Every row gives one point. The last column is the point's height on a tilted bowl or saddle (a function of degree 2), plus a little noise. Along how many of its main directions does it bend up, bend down or stay straight?
(in the rows, 128 means zero)

Points (11 x 3):
[[124 135 134]
 [ 62 169  92]
 [101 162 116]
 [152 131 144]
 [175 179 206]
 [175 150 180]
 [163 145 163]
 [147 126 139]
 [127  47  90]
 [158 119 139]
 [139  86 110]]
Directions: 1 up, 1 down, 0 straight

Points (15 x 4):
[[153  80 111 115]
 [131 166 128 112]
 [175 109 132 114]
 [174 169 116 101]
 [110 160 166  96]
 [147 116 149 112]
 [113 193 145 102]
 [121 121 135 113]
 [138 143 167 101]
 [153 153 132 110]
 [104  86 185  83]
 [ 86  60 208  51]
 [167 169 212  57]
 [109 128 141 109]
 [106  69 132 100]]
Directions: 0 up, 2 down, 1 straight

Points (16 x 4):
[[133 107 158 154]
 [147 143 161 138]
 [112 118 104 156]
 [109 119  78 147]
 [122 161 143 149]
 [109 214  98 114]
 [154 206  59  34]
 [108 146 145 161]
 [110 155 161 157]
 [145 173 141 123]
 [219 162 106  78]
 [109 135 143 159]
 [130 137  91 145]
 [ 95 193 158 175]
 [134 134  48 125]
 [124 142 157 151]]
Directions: 1 up, 2 down, 0 straight

Points (23 x 5):
[[140 136 168 122 153]
 [ 88 165 118 140 160]
 [146  71 109 112 174]
 [134 162  98 125 109]
 [153 115 116 161 118]
 [ 81 182  56 138 163]
 [179 138 154 108 149]
 [110 140  85 112 105]
 [115 139 164 139 143]
 [163 139 229 144 176]
 [ 93 105 166  97 127]
 [132 120  99 122 120]
 [156 101  79 209 151]
 [ 72 139 149 169 154]
 [109 132 103 144 138]
 [ 71  75 148 174 116]
 [144 154 141 165 125]
 [ 69 175 194 109 203]
 [142 111 101 135 127]
 [144 100 130 148 132]
 [190 118 106  93 114]
 [228 134  82 127  17]
 [145  71 167 171 115]]
Directions: 2 up, 2 down, 0 straight

Points (24 x 5):
[[159  59 137 147  80]
 [ 98 159  99  99  97]
 [169 112  86 140 117]
 [120 101 157 102  96]
 [ 79 113 126  91  94]
 [135 169 152 162 106]
 [117 170  54  46  48]
 [122 139 104 112 111]
 [134 128 116 129 116]
 [ 82  86 153 108  92]
 [149 205 150 155 101]
 [155 160 146 154 112]
 [ 72 137 190 166  87]
 [116 160 120 146 112]
 [114 158 174 175  91]
 [103 112  97 136 103]
 [126 155 160 140 108]
 [142  85 123 112  98]
 [ 61 129 107 110  91]
 [135 133 179 149  95]
 [136 113  56 137  96]
 [116 122 100  84  96]
 [ 41 124 213 137  81]
 [116 225 171 161  75]]
Directions: 0 up, 3 down, 1 straight

Points (45 x 7):
[[ 60 100  96 130 191 132 114]
 [ 88 157 123 125 114 175 103]
 [180 113  78 191 173 111 186]
 [166 118 142  92 114 107 149]
 [153  96 101 143 155  94 151]
 [116 177  95 115 185 130 139]
 [ 77 111 128 104  91 130 148]
 [156 123  96 110  89 136 177]
 [176  88 118 104 120 116 140]
 [127 117  80 153 157  84 152]
 [196 204  87 145 148 127 134]
 [ 71  96 105 115 115 133 150]
 [134 121  92  76 166 125 150]
 [148 146 121 198 117 114 175]
 [166 177  87 203 124 186 177]
 [140 203 132 106  92  73 100]
 [120 142  69 128 126  90 168]
 [ 98 154 142 139  73 145 122]
 [140 130 155 108 140 110 162]
 [ 33  89 197 180 117 130 192]
 [161 110 121 120 118  72 133]
 [147 142 110 213  92 141 204]
 [122 121  58  87 129 146 183]
 [125 100 157 140 123 130 173]
 [111 126 125 144 117 116 164]
 [ 74 108 106 147 192 146 139]
 [133  44  80  50 105  98 108]
 [116 183  95 177  91 140 140]
 [199 157 146  70 146 144 151]
 [ 77 141 156 131 150 106 146]
 [112  61 131  79 124 115 123]
 [ 82 123 115 105 123 130 143]
 [156 113  73  30 108 138 190]
 [ 69  81  93  82 149 158  97]
 [168 190 185 124 135 125 130]
 [ 37  70 111 140 146  78 119]
 [187 103 128 134 147  89 137]
 [103  89 124 108 161 109 142]
 [113 117 115  84 112 192 110]
 [109  93 162 133 112 125 168]
 [118 200  95  70 116 134 148]
 [205 109 197 103 101 102 132]
 [153 116  77 135  96 143 201]
 [120  76  61 145 114 122 199]
 [123  85  89 146 113 100 175]]
Directions: 2 up, 3 down, 1 straight

Points (48 x 7):
[[160 204 101 105 142  64 143]
 [135 166 135 175 147  98 111]
 [ 97 150  81 142 134 102 117]
 [ 73 134 182 117 156 180 160]
 [ 93 173 143  54 133  72 144]
 [ 80 192  83  86 155 169 111]
 [225  90 178 144 127 159 167]
 [174 103 154 111 101  96 111]
 [126 174 104 111 145 102 126]
 [159 112 128  91 112 129 119]
 [163  23 100  75 137 154  98]
 [112 101 132 133 225 108 119]
 [ 84  90  83 137 111  95 114]
 [ 84 102 118  51 113 138 109]
 [ 80 166 193 112 147 174 149]
 [140 104 107 202  82 126 124]
 [127  71 147  57 162 106  89]
 [ 96 169 134 130 181 148 136]
 [150 169  98 137 113 154 116]
 [148  85 127 175 113 124 114]
 [166 118 117 171  77 139 140]
 [201 139  86 147  56 113 163]
 [105 114 112 114  84 137 129]
 [146 139 110 131 118 121 126]
 [ 95 147 153  89  43 164 110]
 [124 116 164 129 107 162 127]
 [126 126  93  76  91 187 119]
 [ 78 140 123 122  98 187 143]
 [152 177  52 143 108 134 103]
 [174  84  99 163 165 188 155]
 [205 108 136  50  97 135 101]
 [116 105 146 170 116 167 127]
 [186 126  99 132 151 118 134]
 [143  82 101 108 143 120 111]
 [116 150 151 142 144 125 125]
 [157 195  61 234 171 160   7]
 [ 75 142 163 137 163 143 142]
 [117 113 127 114 100  90 116]
 [134 178 142 124 166 125 134]
 [190  99 166 193 164 138 127]
 [129 115 112 138 119 150 130]
 [154 125  90 169 120  83 118]
 [129 121 139 178 136 146 115]
 [148 144 129 189 161 120 103]
 [140 137 155 120  91 131 119]
 [125 159 134 152 105  90 125]
 [118 155 181 133 127 193 131]
 [ 72 123 107 155  73 121 142]]
Directions: 3 up, 3 down, 0 straight

Points (74 x 9):
[[189 172 134 152  43 146  71 155 182]
 [137 144 204  93  94 101 176 178 193]
 [ 61 151  87 122 116 155 143 124 164]
 [143 110 136 175 161  86 163  82 157]
 [169 117 157  49 154 111 125 126 169]
 [111 175 128 156  89 137 118 146 154]
 [ 27  66 171  82  89 134  88 123 192]
 [107 107 188 123  26 115 102 145 207]
 [102 140 108 126 189 178 125  59 134]
 [ 84 125 148 135  87 238 147  42 138]
 [115 155 154  81 119 201 130 127 171]
 [ 99 138 150  89 139 118 158 110 145]
 [156 112  97 126 122 143 163  84 141]
 [156 144 203  22 171 157 139 137 226]
 [ 79 101  85 159 113 120 124  46 177]
 [116 146 118 140 177 167 131 166 164]
 [122 112  72 129 136 142 131 131 144]
 [111 122  76 139 127 111  81 139 144]
 [ 74  93 114  81  98 147 104 109 170]
 [ 92 136  90 159 117 133 187 142 159]
 [119 146 116 104 127 169  82 191 185]
 [134 151 110 113 173 137 137 108 140]
 [147 159 146 126  82  56 128 196 170]
 [ 89 243 159 131 135  91  89 153 163]
 [142 132 117 144 130 192 226 101 151]
 [130 183 159 175 150 126 132 178 184]
 [160 195 183 161 114 187 155  91 165]
 [101 202  94 136 117 121 176 142 169]
 [161 110 153 154 114 143 129 166 151]
 [ 94 144 151 134 123 104 128 237 197]
 [100 174 164 131 141 164  97 135 163]
 [128  59  42 140 160 127  88  41 167]
 [ 52 131 106 127 105 142  63 135 170]
 [142 157 119 161 104  71 104 136 136]
 [150 149 135 121 122 108 181 109 145]
 [166 118 161 174 185 102 125 115 168]
 [138 190 183 193 121 184 195 145 177]
 [112 172 109 132  60  94 146  71 151]
 [106 170  49 152 135 104 136 141 149]
 [128 190 114  98  84 131  78  68 138]
 [175 187  84  84 137 131  87 142 144]
 [ 77 155 153 114 141  89 116  91 143]
 [125 153 127  93 167 117 133 125 148]
 [194 168  99 122 105  77 177 156 148]
 [ 70 128 190 100 115 139 120 140 165]
 [107 155  58 143 102 128  92 138 147]
 [120 154 161 170 101 112 118 133 154]
 [145 114 104 145 124 129 109 234 170]
 [ 84 135 126 163 162 191 141  99 136]
 [112 119 106 116 113 124 131 138 147]
 [175  92 143 148 203 144 120 109 143]
 [129 118 133 144 134 130 126 100 138]
 [124  84  68  96  92  97 148 116 159]
 [174 149 140 157 148 161 161  99 147]
 [149 124 112 134 166  57  97 147 142]
 [ 48  83 146 196 139  63 128 125 196]
 [122 104  62 115 124 155  78 171 159]
 [133  87 112 102 105 157 123 134 149]
 [172 171 133 137 193  99  76 120 140]
 [174 203 148 125 162 124 108  85 133]
 [137 124 160 135  89  77 141 137 159]
 [104 114  70 104 157 138 118 129 147]
 [134 104 177 141 135 167 141 117 129]
 [110 156 156  76 105 103 115 139 172]
 [119 151 165 127 125 163 141  70 137]
 [148 101 137 163 138 102  94 136 155]
 [ 75 146 117  89 150 122 138  42 134]
 [143 136 180 104 108  68 116 130 170]
 [154  81 149 112 140 193 164 123 113]
 [110 119 105 159 145  67 111 154 153]
 [151 122 172 150 160 111 177  96 148]
 [142 143 123 164 190 130  94 134 154]
 [198 166 144 203 146 159  88 143 163]
 [ 71  75 197 152 165 162 134 152 124]]
Directions: 4 up, 1 down, 3 straight

Points (75 x 9):
[[120 140 156 103 137  98 120 157 143]
 [134 122 101  94 173 139 132 149 121]
 [155 147 136  88 209 182 124 106 162]
 [157 148 197 132 127 107  63 107 200]
 [104  98  80 171 137 129 117 139 125]
 [ 29  87  94 110 155  89 122 124 104]
 [133 139 116 117 100 111 151 148 128]
 [189 117 133 174  84 123  84 145 183]
 [103  96  99 109 133 162  78 117  96]
 [150  97 123 128 157  79 124 113 115]
 [141  75  88 151  71 113 131 117 123]
 [ 59 182 123 156 153 124 123 102 128]
 [111  81 145 161 123 130 118  80 126]
 [120 147  98 138 111 113  37 138 119]
 [141 174 116 160 103 101 138 163 124]
 [110 102 138 191 158 201  85 133 206]
 [121 150 119 129 170 150  92 215 181]
 [ 62 174 146  81 110  87 177 145 143]
 [ 95 115  78 119 132 104 103 128  91]
 [132 166 186 179 155  68   7 129 249]
 [164  95 125 107 120 124 117 108 116]
 [162 126 109  98 104 113 121  96 117]
 [172 141 142 118 167 160 145  97 156]
 [124 147 138  92 168 129 128 101 136]
 [102 159 136 106 134 143 131 103 128]
 [126 141 151 140 135 189 144 109 161]
 [150 144 132 124  58 136 128  93 133]
 [154 132 115 124 139 163 108 145 133]
 [ 95 172 141 107 128 156 162 121 144]
 [123 138 137 157 110 187  99 158 153]
 [158 139 118 154 134 144 122 157 147]
 [116 169  76 134  60 155 100  68 123]
 [126 166 116 140 165  68 133 142 119]
 [142 103  65 150 168  89 115 122  96]
 [ 95  86 125 151 160 103 122 140 121]
 [169 178 122 141  80 121 156 134 137]
 [153 208 145 145 133 154  83 161 157]
 [102  82 168 123 140 134 136 102 151]
 [186 127 139 156 117  65  33 161 226]
 [178 102 157 133 156  62 151 127 177]
 [159 134  79 123 129 107 100 120 102]
 [135 143 138 143  80  89 119 159 137]
 [141 147  79 130 135 189  86 134 120]
 [129 144 114 101 121 108 115 121 110]
 [121 130 127 108 166 100  96 207 155]
 [123 130 114 190 139 124 200 182 155]
 [151  97 164 171 109 143 100 103 152]
 [163  93  91 105 170 149 152 110 104]
 [153 171 142 171 131 157 143 109 151]
 [137 173 153  70 106 122 103 149 151]
 [ 51 146 148 103 136  88 159 161 125]
 [157 118 145 126  72  85 111 130 157]
 [102 137 119  97 147 137 106 148 113]
 [131 109  78 116  85 166 162 166 162]
 [128 138 108 104 103  91 116 144 118]
 [134  87 140  88 114 136 143  92 135]
 [148 168 133 152 100 175 138 186 162]
 [144 161 138 106 146 127 132  73 144]
 [144  86 134 144  71 109 136 146 146]
 [110 142 125 120 160 147 149  81 141]
 [158 133 125 106  63 102 146 168 175]
 [197  98  98 126 112 131 173  99 124]
 [137 155 100 173 166 114 139 176 144]
 [ 87 116  98 159  95 157 149 156 135]
 [151 177 107 116 120 157 135  86 119]
 [126 168 105  89 158  71 100  84 115]
 [122 124 117 130 130 146 186 148 149]
 [122 139 130 142 102  92  84 120 119]
 [124 175  98 125 174 159 112 164 131]
 [153 137  84  82  72 123  93 126 125]
 [133 145 176  99 132 215 185 121 233]
 [182 112 186 103 153 204 112 111 207]
 [ 79 110 136 113 126 102 159 110 130]
 [173 134 142 174 106  76 112 141 172]
 [156 119 180 155 142 161 128 103 184]]
Directions: 4 up, 1 down, 3 straight

Points (72 x 9):
[[177 116 117 106 139 102  80 113 130]
 [136 134 123 143 183 105  81 156 144]
 [116 128  61 116  84  77 134 107 132]
 [136 116 139  85 117 183 117 126 150]
 [175 114  51 129 117   7  83 179 187]
 [149 191  97 159 128 159 125  86 155]
 [222 173  87 137  74  92 185 146 203]
 [131 168 114 112 188  74 151  74 166]
 [131 151 131 106 132 150  99 115 124]
 [110 152 130 184 114 161 187 133 177]
 [ 82 102 107  72 134 114  50 131 127]
 [ 76 172 121 108  85 174 119 148 143]
 [161  94 179 119  92 116 154  98 170]
 [ 98  87  98 156 164 140  85 131 144]
 [164 137  97 135 123 117 127 142 130]
 [143 138 110 124 110 106 151 130 127]
 [147 130 134 122 114 139 128  81 131]
 [137  58  71 119 154 120  88  70 145]
 [102 137 234  92 143 171  71 185 231]
 [ 37 153 101 185 120 125  76 161 179]
 [143 120 147 103 152 131 110 130 133]
 [159 141 155  96 179 114 155 102 165]
 [185 191 109 127 108 100  83  97 149]
 [109 132 129 142  86 204 118 129 162]
 [120 100 181 154 116 170 161 110 183]
 [115  88 127  96 100 125 111 172 139]
 [ 65  64 155 141  78 127 126 109 163]
 [183 131 170 114 122 171 126  60 187]
 [ 93 131 171 126  61 121 101 163 149]
 [111 120 107 118 124 139 117  97 115]
 [ 56 135 141  61 164 184 126  75 160]
 [ 83 126 155  80 192  97 103 110 140]
 [153  96  64 134 156  96 145 157 149]
 [156 164 140 150 169  88 100 102 153]
 [105 149 114 141 153 165 133  91 137]
 [139 213 126 117 127 121 131 103 148]
 [137  91  88 138  63 104 157  92 151]
 [ 90  88 187 145 104  99  66 122 156]
 [215  98  95 122 178 119 155 163 192]
 [186 121 141 137 158 182 148 124 190]
 [160  95 134 180 185 152 167 113 197]
 [137 100  88 136 107  70  92  78 130]
 [131 130 140 150 140 185 168 100 171]
 [119 170  77 152 157 112 118 108 136]
 [133  88 140 158 109 115 138 126 144]
 [164 125  71  55 200 151 114 101 172]
 [137 108 110 143 127 120 140 141 131]
 [196  77 117 149 154 100  96 202 186]
 [120 101 179 134 170 117 124 177 167]
 [151 112 125  98 113 123  73 123 122]
 [134 131  87 130  79 180 102 148 145]
 [119 172 164 117 130 175 136 131 157]
 [136  97 131  92 125 115 127 158 135]
 [ 87 115  87 189 102 116 102 141 153]
 [126 112  74 119 149 115 105 122 118]
 [121 153 107 157  80 111 148 109 135]
 [131 122 134 121 106 161  96 172 147]
 [160 106 203 172 122 120 166 109 203]
 [181 175 154 110  79 157  69 170 181]
 [ 57  86 159 176 188 153 101  65 193]
 [111 174  98 141  87 147 123 115 128]
 [128 129 123  85 101  59  98  99 122]
 [196 114 105 159  93  77 163 148 171]
 [139 113 118 117 101 134 111 131 122]
 [116 135 152 132 141 142 136 153 141]
 [111 170 175  95 120 157 196 146 183]
 [153 158 119 113 133 116 126 143 129]
 [123  83 142 121 107  95 150 142 141]
 [134 138  91 196 100 148 147  80 166]
 [107 140 167 125 160 103 157 119 145]
 [103  99 135 133 103  89 160 137 138]
 [ 85 120 136  94 113 105  85 112 112]]
Directions: 8 up, 0 down, 0 straight

Points (70 x 9):
[[114  98  91 156 117 175 143 104 160]
 [ 69 113  84  68 100 205 119 134 104]
 [117 166 155 126 103 174 161  57 191]
 [145 144 104 139 181  94  66 104  73]
 [111 171  99 167 175 163  78 163 120]
 [133 130 138 131 109 175 145 129 172]
 [145 156 114 114 139 161 100 228 132]
 [125 122 128 138 117 161 129 192 171]
 [130 180 124  96 141 120 145 163 116]
 [131 122 112 148 135  92 105  84 111]
 [128  96 100 117 137 138 121 138 164]
 [182 130 136  97 142 105  59 104 122]
 [113 136  78 172 150 131 183 148 124]
 [112 157 126 140 155 123 162 205 100]
 [177  84 126 165 118 129  70 155 181]
 [112 115 109 119  85 162 179  92 151]
 [144 103 110 153  81 209 111 118 165]
 [ 74 116 138 139 145 181  90 125 155]
 [151 144 132 105 137 143 117 160 151]
 [175 134 152 161 171 173  94 128 120]
 [ 85 109  62 183 182 138 144  98  97]
 [115 124 133 151 152 171 116  91 152]
 [105  77  92 129 128  40  94 181 213]
 [ 79 137 200 157 194  95 158 188  80]
 [148  97 103 163 159 141 177 185 150]
 [ 75 162 129  96 117 135 133 118 145]
 [103  90 166 173 112  97 143 206 227]
 [136  86  77  85 156 150 181 102  91]
 [159 139 159 164  90  69 170 129  89]
 [ 90  99 153  31 124 100 115 108 155]
 [116 118 158 133  83 119 147 149 171]
 [138 170 136 179 167 131 171 133  98]
 [158  76  75 154 122  80 136 116 123]
 [107 157 139  97  83 127 143 139 142]
 [ 86 192 122 150  88  94 138 164  86]
 [120 119 137 147  88 128 139  82 158]
 [145 118  90 206 123 123 151 137 144]
 [ 95 141 189 134 126 203 184 150 149]
 [129 104  92 130 132  84 109 155 158]
 [114  95 122 100 133 117 182 191 143]
 [149 213  91 151 106 147  84 159 137]
 [174 139 196  65 124 128 167 114 130]
 [117 110 119  79 132 161  61 110 153]
 [118  98 107  88 115 150 119 176 168]
 [192 127 124 107 143  93 155 145  84]
 [177 109 143 103 198 117  87 135  99]
 [202  93 121 125 126 130 119  76  92]
 [ 86 102 134  95 105  84 160 144 158]
 [116 228 104  90 153  61 151 113  60]
 [130 150 130 166 110  87 106 116 118]
 [121 140 175 127  78 121 116  98 158]
 [145  61 138 147  90 118 110 107 195]
 [174 116 135 127 149 155 125  89 131]
 [ 51 145 129  93 110 130 126 102 135]
 [100 202 179 124  86 159  96  91 162]
 [152 117 124 162 134 108 189 125 115]
 [108 124  90 180  35 106 114 140 149]
 [170  81 141 103  77  98 177 115 131]
 [130 177 109 125  62 148 111 166 138]
 [141  89 161 148 141 120 136 125 170]
 [175 137 115 121 134  84  98 167 117]
 [100  99  58 131 117 126 142 114 130]
 [143  95 134  75 137 127 132 119 152]
 [116  98  83 104 147  88 123 136 134]
 [ 85 158 105 160 117 121 180 132 127]
 [157 138 150 148  66 178 106 126 163]
 [146 235 141 130  96  73 119 112  76]
 [ 91 159 167  66 150 105  85 154 127]
 [ 98 116 128 114  68 129 180 106 148]
 [ 53 122 138  97 249 127 200 132  43]]
Directions: 1 up, 5 down, 2 straight
